Every row gives one point. Any point is a mix of the corners, with weights that add up to 1. It lies inside the corners' shape when no weight is negative. Is each point inside? If not, which corners have a negative weight?

Corners:
(1): [ 14.7 -18.1 -11.1]
(2): [17.0 21.5  0.5]
(3): [  7.3   6.1 -21.8]
(4): [-39.2 -29.3  -6.4]
Points:
[ 10.6 -15.1 -10.2] => inside
[14.4 15.6 -1.6] => inside
[  0.0   1.2 -10.8] => inside
[ 28.9   8.1 -12.6] => outside (4)

Corners:
(1): [ 34.9  13.3   3.1 -25.2 -16.2  37.7  -2.3  15.8  -2.0]
(2): [ 50.9  16.6 -34.0  15.6  24.5 -17.0 -31.6  16.4 -20.8]
(3): [ -7.3 -29.3   8.7  40.0 -28.4  17.2   2.6 -15.1  15.9]
(4): [ -4.0 -18.3  23.3  26.4 -20.0 -13.7   5.0  10.8  19.1]
(5): [ 19.4  -4.7  20.8  12.6  -0.2 -17.2  24.3  12.9 -25.6]
(6): [ -7.6  14.5 -26.4  18.5   7.2  11.7 -42.9   1.7 -14.9]
(7): [ 24.2 -35.3   0.4  -7.8  -4.8  32.8 -28.7  13.6   7.7]
(8): [ 24.5  -6.1  18.0 -12.1 -24.1  -3.3  -5.6 -24.5  14.1]
(9): [-12.2  23.0 -25.6  -7.9 -23.7  -3.1  15.7  -8.7  -2.6]
(10): [ 22.4   6.4  -0.6 -16.6  11.8  22.0  20.5  -2.7   9.1]
Points:
[ 12.0  -3.3  -5.1   8.2  -0.3   7.5 -15.5   6.7  -8.4] => inside
[ 32.1   0.8  -1.9  -3.8  -5.6  16.1 -35.2  20.5 -10.9] => outside (3, 9, 10)
[ 33.8   7.0 -25.6  -3.8  -4.9  11.7   0.7  -8.8   1.3] => outside (4, 5, 6)
[17.3  6.4 -3.5 -1.1 -3.0  2.0 -5.6  3.3 -6.0] => outside (3)
[20.8  3.2  5.6  4.4 -2.0  3.5  0.2 -1.7 -0.8] => outside (7, 9)
[ 14.8 -15.7   1.5   4.1  -8.1  15.1  -6.8   4.1   3.1] => inside
[  3.1   9.9 -12.8  -1.4 -12.9   5.2  -1.7  -2.2  -2.7] => inside
[ -2.0 -17.0  11.3   6.1 -18.2   2.0   4.5  -3.3   8.0] => outside (1, 2)
